Each wall is flat, endless, passes through zero and stands at right angles to its row. A trip goes straight from one point to another. List the walls that it crosses, first one first.

Walls:
(1): [-0.32,-0.28]
(2): [-0.17,1.00]
(3): [-0.66,-0.28]
(4): [-0.25,0.14]
(5): [0.33,0.01]
(6): [-0.21,0.46]
Trips:
[-0.27,0.01] to [0.20,-0.07] => 2, 6, 4, 5, 3, 1
[-0.47,-0.37] to [0.71,0.26] => 4, 5, 3, 1, 2
[-0.50,0.29] to [0.22,0.73] => 1, 3, 5
[-0.10,0.08] to [0.40,0.91] => 1, 3, 5
[-0.13,-0.32] to [-0.13,-0.60] => none
[0.08,-0.14] to [0.13,0.65] => 1, 2, 6, 4
[-0.57,0.37] to [-0.36,0.07] => none
[-0.49,-0.14] to [-0.61,0.81] => 2, 1

Walls:
(1): [0.16,-0.24,0.69,-0.62,0.03,-0.67,0.03,0.79]
(2): [-0.61,-0.34,0.47,0.32,-0.23,-0.17,0.59,0.47]
(3): [0.14,0.01,0.17,-0.30,-0.05,0.33,0.23,0.17]
(4): [0.41,-0.09,-0.49,0.07,-0.16,-0.29,-0.12,0.10]
(5): [0.79,-0.29,-0.19,-0.55,0.51,-0.61,0.50,-0.10]
(6): [0.32,-0.05,0.78,0.24,0.18,0.07,0.17,-0.19]
(7): [1.31,0.38,-0.43,0.04,-0.89,-0.29,0.16,0.00]
(8): [0.22,0.07,-0.67,0.16,0.17,0.61,-0.43,0.20]
(9): [-0.22,0.55,0.62,0.27,-0.25,-0.09,-0.35,0.59]
Trips:
[-0.26,-0.14,0.37,-0.16,-0.32,-0.24,-0.45,-0.92] to [-0.51,-0.40,0.06,-0.06,-0.49,0.38,-0.38,0.31] => 9, 2, 6, 8, 3, 1
[-0.27,0.80,-0.09,-0.08,-0.29,0.03,-0.40,-0.48] to [-0.21,0.34,-0.84,0.15,-0.10,0.25,-0.04,-0.28] => 4, 9
[-0.83,-0.17,0.42,0.64,-0.35,-0.11,0.27,0.33] to [-0.21,0.80,0.04,-0.52,0.10,-0.41,-0.64,0.54] => 6, 2, 8, 4
[-0.40,0.35,0.29,-0.40,-0.11,0.13,0.68,0.30] to [0.23,-0.67,0.34,-0.13,-0.06,-0.20,0.14,0.17] => 5, 9, 4, 7
[-0.02,0.36,0.28,-0.49,-0.57,0.40,0.24,-0.59] to [0.16,0.40,0.18,-0.45,0.01,-0.97,-0.17,-0.49] => 5, 1, 3, 4, 9
[0.13,0.38,-0.07,-0.62,0.42,0.63,0.27,0.25] to [-0.03,0.25,0.33,0.51,-0.30,0.12,0.09,0.42] => 9, 6, 5, 2, 7, 8

Walls:
(1): [0.18,0.01,-0.34,0.55,-0.05,-0.10,0.14,-0.11,-0.36,0.10,0.14,0.10,0.04,-1.06]
(2): [-0.19,0.21,-0.21,-0.93,0.67,0.40,0.27,-0.01,-0.10,-0.15,0.36,-0.65,0.30,0.41]
(3): [-0.03,0.65,0.25,-0.51,0.62,0.23,-0.12,0.48,-0.12,-0.68,0.61,0.17,0.03,-0.48]
(4): [0.19,-0.15,-0.62,0.15,-0.14,0.60,0.29,-0.41,-0.70,0.10,0.38,-0.28,-0.62,0.45]
(5): [-0.08,0.38,0.11,0.10,-0.66,-0.23,0.27,-1.16,0.66,-0.68,0.15,-0.08,-0.39,0.66]
(6): [0.10,0.80,0.33,0.09,-0.01,0.02,-0.17,-0.12,-0.29,0.36,0.39,-0.07,-0.06,0.15]
(7): [0.53,0.43,0.05,-0.14,0.25,0.51,0.65,0.27,0.73,0.29,-0.50,-0.33,-0.15,-0.41]
(8): [0.19,0.20,0.21,-0.63,-0.49,-0.20,0.09,0.20,0.16,0.67,0.08,0.15,0.38,-0.25]
(9): [0.02,0.27,0.25,-0.42,0.66,-0.16,0.70,-0.22,-0.30,0.48,0.50,-0.53,-0.63,-0.05]
(10): [-0.39,0.06,0.44,0.48,-0.17,0.16,-0.20,0.19,0.43,0.45,0.91,0.04,-0.40,-0.09]
(11): [-0.09,-0.14,-0.52,-0.01,0.05,0.02,0.97,-0.14,0.42,-0.63,-0.33,0.49,-0.22,0.45]
Trips:
[-0.06,0.25,0.06,-0.18,0.38,-0.02,-0.08,0.49,-0.91,-0.65,-0.01,-0.08,-0.47,-0.08] to [0.60,0.06,-0.32,0.43,0.49,0.60,0.09,-0.65,-0.52,0.18,0.48,0.30,0.20,-0.16] => none
[-0.32,0.04,-0.21,0.39,-0.12,-0.03,-0.33,-0.02,-0.27,0.21,0.14,-0.05,-0.66,-0.32] to [0.46,-0.30,0.29,1.12,0.68,0.27,-0.13,0.25,-0.64,-0.43,0.16,-0.49,-0.35,0.43] => 3
[0.91,0.16,0.33,0.10,-0.45,-0.22,0.35,-0.06,-0.47,0.55,-0.44,-0.05,-0.86,-0.10] to [-0.33,0.11,-0.67,-0.33,0.20,-0.15,1.13,0.29,0.32,0.49,-0.24,-0.19,-0.37,-0.04] => 11, 5, 6, 2
[0.50,0.07,0.02,-0.59,0.22,0.49,0.31,-0.09,0.20,0.54,0.00,-0.02,-0.25,-0.29] to [0.27,0.23,-0.17,0.90,0.22,-0.59,-0.41,-0.05,0.03,-0.09,-0.01,0.06,-0.26,-0.28] => 10, 2, 8, 4, 3, 9, 7, 5
[0.54,-0.04,0.11,0.27,-0.16,-1.13,-0.44,0.01,-0.57,0.26,-0.05,0.17,0.24,0.91] to [0.28,-0.41,0.28,0.36,-0.96,0.64,-0.23,0.28,-0.81,0.02,0.56,0.32,0.20,-0.09] => 4, 5, 10, 1

Walls:
(1): [-0.50,0.24,0.72,-0.07,0.14,0.59,-0.23,-0.44,0.14,-0.28,-0.08,-0.19,0.29,-0.10,0.17,0.12,-0.35,-0.18,-0.36,0.19,-1.19,-0.42,0.23,-0.31,-0.57,0.38,0.59,0.50,-0.39,0.07,0.08,0.43,-0.20,0.05,-0.38,0.52,0.62,0.21,-0.04,-0.38,-0.03,0.35,0.05,-0.37,0.04,-0.17,0.17,0.11]
(2): [0.43,-0.15,0.13,1.08,0.61,0.33,0.76,0.43,0.18,0.29,-0.90,-0.60,0.55,0.63,0.61,-0.44,-0.70,0.11,-0.56,-0.10,-0.94,-0.24,-0.70,0.18,0.69,-0.28,-0.23,0.01,0.23,0.30,-0.40,-0.03,-0.89,-0.22,0.69,0.88,0.47,0.12,0.00,0.83,0.75,-0.72,-0.02,0.01,0.83,0.82,0.17,-0.14]
(3): [-0.42,-0.31,0.13,0.00,-0.50,0.11,0.45,0.03,-0.62,0.09,1.02,0.22,-0.11,0.25,0.28,-0.40,-0.49,0.12,0.17,0.05,-0.97,0.04,0.07,-0.16,-0.23,0.74,-0.23,-0.57,-0.39,-0.11,0.78,-0.20,0.26,0.30,0.28,-0.10,-0.47,-0.45,0.36,0.51,-0.03,-0.23,0.67,-0.09,-0.14,-0.14,0.31,-0.36]
(4): [-0.42,-0.48,-0.48,0.17,-0.29,0.16,-0.35,0.03,-0.33,-0.30,-0.14,0.14,0.30,0.16,-0.38,0.76,0.30,-0.11,-0.51,-0.26,0.68,-0.46,0.46,-0.19,-0.35,0.80,-0.01,0.38,0.22,-0.22,-0.36,0.31,0.82,-0.22,-0.40,0.81,0.08,0.33,-0.21,0.35,-0.18,0.43,-0.24,0.22,-0.21,-0.64,-0.62,0.51]
(5): [-0.65,-0.56,-0.24,0.48,0.92,0.34,-0.51,-0.01,-0.76,0.01,-0.69,0.32,0.27,-0.20,0.58,0.41,0.08,0.36,-0.09,0.37,0.18,-0.19,-0.34,0.36,0.28,0.16,0.38,0.15,0.62,-0.08,-0.46,-0.03,0.08,-0.20,0.50,0.16,0.43,0.07,0.10,0.68,0.29,-0.12,0.38,-0.10,-0.18,-0.26,0.25,0.12]
(6): [-0.54,0.32,-0.43,-0.06,0.08,-0.45,-0.62,0.37,-0.26,-0.88,0.00,0.35,0.31,-0.15,0.47,0.06,-0.01,-0.22,0.71,-0.03,0.37,0.51,0.38,0.53,-0.26,-0.70,-0.52,-0.78,-0.71,0.33,-0.26,0.32,0.44,0.93,-0.30,0.26,0.60,-0.18,-0.20,0.54,-0.23,0.29,0.45,0.22,0.24,0.48,0.32,-0.33]
(7): [-0.12,-0.03,-0.90,0.30,0.31,-0.03,0.46,0.39,-0.21,0.13,0.16,-0.19,-0.90,-0.61,-0.67,0.58,-0.27,-0.09,0.63,-0.36,0.48,0.05,0.63,-0.34,-0.25,-0.11,0.18,-0.45,0.08,0.35,0.25,0.39,-0.11,0.21,-0.01,-0.39,-0.26,-0.47,0.36,-1.04,-0.03,-0.30,-0.36,0.22,-0.32,-0.40,-0.56,0.81]
(8): [0.20,-0.43,-0.31,-0.07,-0.27,-0.51,0.27,-0.01,0.08,0.01,-0.45,0.00,-0.51,-0.01,0.22,0.14,-0.24,0.18,0.49,-0.41,-0.24,0.05,0.25,-0.05,0.24,0.34,0.00,0.15,-0.54,0.11,-0.34,-0.70,0.59,0.24,-0.44,-0.23,-0.06,-0.34,0.66,-0.42,-0.02,-0.12,0.15,-0.02,0.13,-0.03,0.19,0.34]
(9): [0.25,0.63,0.07,0.27,0.13,0.37,0.15,0.14,-0.38,-0.91,0.42,-0.19,-0.37,-0.22,-0.26,0.13,0.70,0.41,0.42,-0.12,0.64,-0.39,-0.38,-0.02,-0.42,0.26,0.13,-0.46,-0.43,0.65,-0.08,-0.14,0.49,-0.45,0.10,-0.16,0.42,0.12,0.00,-0.37,-0.24,0.04,0.27,-0.11,-0.10,-0.36,0.36,-0.25]
(10): [0.08,-0.09,-0.72,-0.67,-0.38,-0.29,-0.56,-0.06,-0.24,-0.37,-0.27,0.29,-0.15,-0.22,-0.55,0.91,0.14,-0.33,0.41,0.11,-0.10,0.90,-0.45,0.48,-0.26,-0.64,-0.26,-0.48,0.02,-0.80,-0.14,0.55,-0.38,0.48,-0.29,0.27,0.38,-0.56,0.39,-0.12,-0.07,0.18,0.72,0.53,-0.14,0.35,0.12,0.15]
(11): [-0.29,-0.53,0.02,0.20,-0.04,-0.08,0.20,-0.79,-0.15,-0.46,0.46,-0.14,-0.19,0.56,0.44,0.43,-0.18,-0.03,0.01,-0.06,0.44,-0.63,-0.07,-0.35,-0.30,0.18,0.32,-0.12,0.15,0.42,-0.45,-0.15,0.10,0.05,0.17,-0.54,-0.33,0.20,-0.29,0.41,-0.22,-0.62,-0.63,-0.01,0.14,-0.32,-0.21,-0.72]
(12): [0.04,-0.16,-0.52,-0.08,0.00,0.38,0.82,0.81,0.02,0.02,-0.28,-0.74,-0.10,0.04,0.06,0.54,-0.08,-0.16,-0.83,0.29,0.35,-0.54,-0.19,-0.30,0.04,-0.20,0.35,0.03,-0.28,-0.48,0.15,-0.16,0.26,0.16,0.18,0.86,-0.08,-0.19,0.25,-0.88,0.68,0.34,-0.45,0.16,1.00,0.28,0.29,0.58]
Trips:
[0.46,0.12,0.80,0.20,-0.40,0.32,-0.10,-0.46,0.44,0.68,0.02,-0.24,0.10,0.03,-0.54,0.93,-0.26,0.03,-0.32,0.60,-0.34,0.20,0.42,-0.74,0.33,-0.49,0.30,0.35,-0.49,-0.48,-0.68,-0.09,-0.59,0.29,-0.10,-0.58,0.37,0.53,-0.35,0.34,0.69,-0.37,0.54,0.57,-0.10,0.37,-0.30,0.78] to [-0.31,0.41,-0.17,-0.82,0.30,-0.32,0.29,0.11,-0.24,0.86,0.88,0.26,-0.12,-0.27,-0.28,0.27,0.10,0.02,-0.87,-0.01,0.24,-0.52,0.08,-0.56,0.18,0.50,0.00,0.20,0.21,0.24,0.06,0.08,-0.14,0.76,0.66,-0.15,-0.60,-0.24,-0.44,-0.17,-0.10,0.39,0.02,0.56,0.02,0.41,-0.37,-0.14] => 7, 2, 10, 11, 4, 3, 1
[-0.41,-0.06,0.20,0.59,-0.20,-1.11,0.42,-0.69,0.69,-0.16,-0.19,0.88,-0.42,-0.27,0.48,-0.49,-0.12,0.47,0.77,-0.16,0.08,-0.09,0.20,-0.05,0.12,0.16,-0.40,0.80,-0.27,-0.33,-0.05,-0.54,-0.18,0.57,0.32,-0.34,0.19,0.35,0.29,-0.21,-0.11,1.06,0.04,0.78,-0.19,0.24,0.37,-0.50] to [-0.56,-0.16,-0.38,-0.48,0.47,0.17,-0.62,-0.20,0.12,0.15,0.14,-0.02,0.11,-0.53,-1.22,-0.39,0.05,0.17,-0.35,0.10,-0.18,-0.45,0.24,0.32,-0.32,0.10,-0.07,-0.28,-0.11,-0.74,0.04,-0.84,-0.54,-0.36,0.49,-0.19,0.37,-0.34,0.96,0.19,-0.12,-0.16,0.23,0.31,-0.35,0.23,-0.23,-0.37] => 11, 10, 5, 6, 7, 8
